Every row gives one point. Examples show where two turns around zero, p and q, send a point. Where does a point land after both, in the order given? Backwards means that the second turn is done in reverse. Each puzzle has new turns, and all numbers are rounded.

Turn p:
[ 37 -56  -2] -> [ 45 -49 -11]
[  4  61 -34] -> [ 6 68 14]
[-28 -13 -18] -> [-11   4 -34]
[-14   9  55] -> [-42 -23  32]
Turn q:
[ 19 -29  -2] -> [  3 -35   1]
[ 39  21 -29] -> [ 50  -2 -18]
[31 23 12] -> [34  6 20]
[-89 -15  19] -> [-87  30  -4]
Where do these land?
p, then q: [45 -8 30] -> [ -3 -34  42]
p, then q: [18 18 35] -> [-20  -1  38]
p, then q: [-14 -17 -42] -> [ 28   1 -38]
q, then p: [-21 -50   4] -> [-25 -19 -44]
p, then q: [-35  88   3] -> [-16  91  21]
p, then q backwards: [  8 -32 -30] -> [ 22   5 -39]

Turn p:
[-34  18  11   5  11 -44] -> [-25  23  37   9  29 -15]
[ 11  21 -32  13 -28   1] -> [ -3   8  -9  -5 -35 -34]
[-43   6   7  21  15 -51] -> [-35   7  42  16  37 -24]
[ 24   5  29   8 -18  34] -> [ 38  -5  -1  17 -29  20]
[ 18   7 -24 -21   1   3] -> [  2  13 -26 -22  -5  -6]
[ 42  -8  -9 -29  12   9] -> [ 28   5 -37 -25   8   8]
[ 16 -43  22  -1 -25  28] -> [ 30 -44   5 -11 -18  27]
[-58  21 -10 -15  17 -10] -> [-58  26  15   4  11  12]
[ 26 -26   6  19  14  31] -> [ 24 -34 -27  18   0  11]
Turn q:
[-12 -17   7  -4 -11  20] -> [-10 -24   7 -10  -1  14]
[  6 -22 -30  10  14   4] -> [ -5 -18 -29  13  17  -9]
[-14 -16 -27   0 -11 -21] -> [-34   5 -21  -1   4  -9]
[ 18 -14 -14  -9 -17  -4] -> [ -3  -5 -26 -16 -12  -5]
[  5 -22  74  14   7   8] -> [ 21 -35  60 -14 -14 -25]
[  0  -5 -18 -25  30  -3] -> [  7   7 -16 -10  38  -2]
[ -3  97   8  14 -12  -3] -> [ 25  69  24  38 -31  37]
Where do these land?
q, then p: [-22 -25  27   3  24 -34] -> [-3 13 34  4 47  5]
p, then q: [-12  -2   0  15   6  -6] -> [ -8  -5  12   9   4 -11]
q, then p backwards: [ 54  46   5  19   3 -14] -> [ 50  47  15  13 -18  15]
p, then q: [-36  10 -16 -25   1  28] -> [-25  -3  10   5   3  48]
q, then p backwards: [-19  -9 -30  -1  26 -31] -> [ -8  13 -21   6  41 -25]
q, then p: [-23 -30  34 -10   3   7] -> [  5 -10  20 -10  28  36]
q, then p: [ 22   4  37  -9 -62 -11] -> [ 16  14  37 -46 -43  13]
p, then q: [ 33  -2 -16 -11  -8  44] -> [ -7  -6 -51  -7 -19  20]
q, then p backwards: [  3   8 -41  20   7  18] -> [ 6  3  2 15 35 32]
